Every row gives one point. Each copy is the shape, with its points in the same order, turned, moved and blurred by noise. Say if it was mirrored as well.
In the rows, zero is written as 128.

Shape, 8 rows:
[[110 156]
 [149 127]
 [147 151]
 [110  44]
 [ 84  78]
 [133 122]
 [102 168]
 [175 141]]
Copy 1 (8 x 2):
[[156  80]
 [140 119]
 [155 118]
 [ 51 103]
 [ 68  70]
 [130 100]
 [164  72]
 [155 144]]
Copy 1 is: mirrored
Copy 2, 8 rows:
[[140  90]
 [153 133]
 [163 113]
 [ 79 183]
 [ 72 136]
 [133 128]
 [134  71]
 [184 131]]
Copy 2 is: mirrored

Shape:
[[201 131 150 167]
 [117  62 125 136]
 [113  53  68 117]
 [210 123 154 136]
 [104 164 137 158]
 [140 160 148 154]
 [148 123 142 112]
 [108 117  88 126]
 [118 187 156 159]]
Copy 1 (9 x 4):
[[ 71 176  62 121]
 [154 100  77 149]
 [151  52 103 119]
 [ 58 158  74 142]
 [154 187 122 115]
 [117 194 109 122]
 [104 146 113 154]
 [151 116 131 111]
 [136 213 124 121]]
Copy 1 is: mirrored
Copy 2 (9 x 4):
[[150 174 146  51]
 [107 100  70  94]
 [138  99  39 122]
 [173 146 155  53]
 [ 93 158 145 134]
 [119 168 162 111]
 [141 116 142 107]
 [137 120  97 143]
 [ 93 175 178 133]]
Copy 2 is: mirrored

Shape:
[[155 106 139 146 148 159 170 119]
 [ 87 129  86 151 134 161 164 118]
 [107 142 164 187 101 146 134 117]
 [109 120  50  64 103 105 138 155]
 [ 81 102 120  81 129 162  94 160]
 [102  99 152 159  88 133 122 108]
 [112 131 110  41  87 144 157 168]
 [105  95 125 153 120 189 137  97]
 [127 147 144  87  67  70  96 103]
 [137 129 125 159  88  79  38 162]
 [125 167 117  92 103  83  68 134]
 [104 122 185  97  61  94  69 148]
 [190 158  88 108  81 134  91 141]]
Copy 1:
[[131 108 124 179 154 122  83 153]
 [141 142  89 112 148  97 134 172]
 [147  76 117 132 136 156 149 139]
 [ 80 155 121  58 100  53  89 148]
 [ 61 158 157 141  99  98 161 162]
 [105  77 103 144 120 116 150 125]
 [111 139 180  99  80  51 112 155]
 [129 123  81 171 120 114 142 166]
 [110 105 153  74  80 112 114  58]
 [ 43  95 134  66  85 187 125 120]
 [ 89 152 158  68  96 137 120  95]
 [ 69  79 179 107  77 127 157  90]
 [103 144 139  90  62 151  59 135]]
Copy 1 is: mirrored
Copy 2, 13 rows:
[[158 115 135 129 121 134 142  86]
 [ 82 126 116 131 126 160 136 114]
 [110 113 141 188 128  87 134 124]
 [118 139 107  64 124 167 137 213]
 [104  81 131  80 168 120 179 169]
 [121  85 104 166 123  92 138 147]
 [136 100 169  85 119 169 168 210]
 [100  75 113 132 113 119 146  95]
 [146 139 110 134  93  74 172 224]
 [126 134 106 114 163  24 105 201]
 [120 162 124  97 128  63 165 209]
 [146  88 129 143 143  49 174 228]
 [137 142 158  67  86  74 108 175]]
Copy 2 is: only turned

Shape:
[[161 177 158 128 125 146 134 118 126]
 [ 91 229  50 114  97  94  95 142  90]
 [149 146 161 160 138 119 138 124 188]
 [158 130 160 135 147 125 142 103 146]
 [ 98 149  72 103  59  79  71 148 109]
 [143 148 161 136 174 123 144 104 135]
 [137 132 170 126 152 148 171  98 168]
 [160 143 103 131 119 180 146 164 122]
 [162 112  98 181 124 171 137 107 126]
 [126 148 158 168  83 161 152  89 153]
 [132 126 138 167 138 135 167 122 115]
 [159 132  81 139 103 169 132  73 151]
 [ 79 160 104 102  74 112  43 131  79]
 [114 153 138 156 145 159  98 128 150]
 [ 92 136 166 118 166 159 158 131 156]]
Copy 1:
[[101 127 161 122 126  81 114 123  93]
 [ 73  76  82 111 145 158   7 106 107]
 [156 157 175 105 148  94 120  96 109]
 [131 141 171 114 122 111 143 132 115]
 [112 101  82 169 155 198  57  99  99]
 [128 112 177  88 120  99 140 126 125]
 [158 145 172 101  90  78 141 124 114]
 [102 138 117 165 131  69  93 134 148]
 [111 173 105 125 146  98 139 166 133]
 [134 173 113 107 114  84 133 114  66]
 [107 150 124 102 115 101 146 114 140]
 [139 174 113 128 117 112  94 190 102]
 [104  54  72 157 158 173  86 112  66]
 [150 108 119 113 168  86 122 118 109]
 [169 101 139 105  96  73 134 104 142]]
Copy 1 is: mirrored
Copy 2, 15 rows:
[[169 114 162 145 153 131 121 134 150]
 [147 107 114  90 173  29  48 135  90]
 [198 152 106 184 157 136 144 125 153]
 [172 148 134 155 138 156 136 136 143]
 [136 131  78  55 145  47 109 170 127]
 [159 150 147 172 134 160 118 133 127]
 [181 140 142 170 115 167 137 101 149]
 [121  83 130 129 168 111 137  91 156]
 [120 150 133 119 175 137 163  70 130]
 [201 161 153 129 139 112 154  78 164]
 [131 162 138 145 144 135 114  96 156]
 [170 128 120  88 162 141 149  72 111]
 [127 131 136  56 121  33 115 183 103]
 [154 141 141 161 142  88 157 125 107]
 [151 132 141 185  81 122 130 106 141]]
Copy 2 is: mirrored
Copy 3:
[[ 89 125 142 151 171 154 113 132  92]
 [ 54 102 109 218 153 118 153 121 215]
 [123 143 146 133 152 109 144 171  71]
 [129 120 148 135 135 136 118 138  73]
 [ 70 123  98 147 101 136 149 149 224]
 [139 100 141 158 151 133 120 135  72]
 [138 117 156 126 159 108  88 149  64]
 [116 172 126 133 184 135 110  91 134]
 [111 147 140 106 146 108 144  66  98]
 [ 63 123 136 101 160  93 111 132  77]
 [123 127 103 139 144 105 115 103  80]
 [ 88 138 188 111 134 100 125  84 127]
 [ 62  74  92 128 130 161 149 137 217]
 [120 104 134 118 185 122 157 135 117]
 [155  97 125 126 187 104  88 154  99]]
Copy 3 is: only turned
